Every row gives one point. Each table stands for the endless flat space through its points: a line for two points, a plane for three, and so on. The two share one point or none. Which?

First (2 x 4):
[[ 0.2 -2.8  1.4  1.7]
 [-3.0 -2.4 -0.6  1.3]]
Second:
[[-1.6 -2.5  1.3  1.9]
 [ 1.2 -1.3  0.1 -0.9]]
They share: no point

First, 3 rows:
[[ 0.5 -3.8  0.4 -0.4  0.9  4.2]
 [-0.7 -2.0 -1.1 -0.1  3.0  2.4]
 [-2.1 -0.8 -2.4 -0.1  3.6  0.5]]
Second (4 x 6):
[[-3.7 -0.5  1.3 -2.1 -0.6  1.0]
 [-2.3 -1.4  0.5 -0.8  0.9  3.9]
 [ 1.4 -5.3 -3.7  1.4  3.7 -0.1]
 [ 2.0 -2.6 -1.7 -2.1  0.0  2.8]]
They share: [-0.9 -2.6 -0.9 -0.4  1.5  2.3]

First:
[[ 0.0 -4.9 -0.8 -0.8 -2.0  3.5 -4.4 -1.0 -1.5]
 [-5.2 -4.3  1.2  1.4  0.2  3.1 -1.2 -2.0  3.1]
 [-3.0 -2.3 -0.7  0.8 -3.8  2.9 -1.4 -1.6  2.9]
 [-3.3 -0.4 -1.7  0.1 -5.0  2.3 -1.1 -1.6  4.8]]
Second (4 x 9):
[[-4.9 -1.6 -0.8 -1.0 -4.9  3.9 -2.5 -1.3  3.5]
 [-1.7 -1.5 -3.4 -3.2 -4.5  3.1 -1.0 -1.7  4.5]
 [-3.7 -4.5  0.5 -0.1 -3.4  1.6 -0.2  0.4  1.7]
 [ 2.1 -4.1 -2.4 -1.2  0.7  0.5 -1.0 -2.1  3.1]]
They share: no point

First (5 x 11):
[[-3.2 -0.1  0.9  1.7  2.6 -0.6  2.1  3.7  0.4 -0.5  1.2]
 [-2.2 -0.2  1.3 -0.6  3.4 -1.3  2.5  0.8  1.6 -0.6 -1.3]
 [-1.6 -0.3  0.5  4.6  0.6  0.9  1.4  3.0  2.4 -2.2 -0.8]
 [-3.2  1.2  1.7  2.5  2.4  0.8  2.0  0.9  3.8 -1.3 -2.3]
 [ 0.2 -1.3  0.0  3.6  0.3  0.2  1.6  1.6  2.3 -2.7 -1.9]]
Second (5 x 11):
[[ 1.3  3.2  0.1  2.1  1.2 -0.5  2.7  1.4  0.1 -0.4 -2.2]
 [-1.4  2.3 -0.5  0.7  1.4 -1.7  3.2  2.7 -1.5 -0.8 -1.1]
 [-3.1 -4.9 -1.5  1.0  0.3 -1.8  0.1  4.2 -1.0 -2.5  2.7]
 [-3.3 -1.2 -2.1 -0.9  4.3 -1.0  2.8  6.5  1.2 -3.1 -1.7]
 [ 1.1 -1.7  0.9  3.5 -2.2 -2.8  7.7  1.5  0.0 -3.9  0.2]]
They share: no point

First (3 x 14):
[[-3.0 -2.2  0.1  1.9  4.3  1.9  1.7 -1.5 -0.1 -1.8 -0.6 -1.5  2.2  0.4]
 [-1.0 -1.0  1.8  0.9  0.6  3.2 -0.3  2.6 -0.6 -0.6  0.4 -2.3  0.5  2.9]
 [-3.1 -1.9  0.3  1.8  3.9  1.7  1.5 -1.0  0.3 -1.8  0.1 -1.7  2.0  0.8]]
Second:
[[-4.7 -5.3 -3.6  0.8  3.5  4.3  1.4 -0.6 -1.6 -2.7 -1.0 -1.6  3.3  0.8]
 [-2.7 -2.1  1.5  4.2  1.5  2.6 -0.7 -1.2 -1.2  0.5 -2.4 -0.6 -0.1  3.4]
 [ 0.6 -1.8  1.2  1.5  3.3  0.8  1.4  2.1  0.0 -1.3 -0.6 -3.9  0.8  1.3]
 [-2.2 -3.6 -0.8  2.6  2.2  4.0 -1.2 -1.6 -2.2 -1.6 -2.2  0.0  2.2  2.5]
 [ 0.8 -2.7  0.9  2.9  3.7 -0.1  1.2  2.3  0.1 -1.1 -1.4 -4.2  0.3  2.0]]
They share: no point
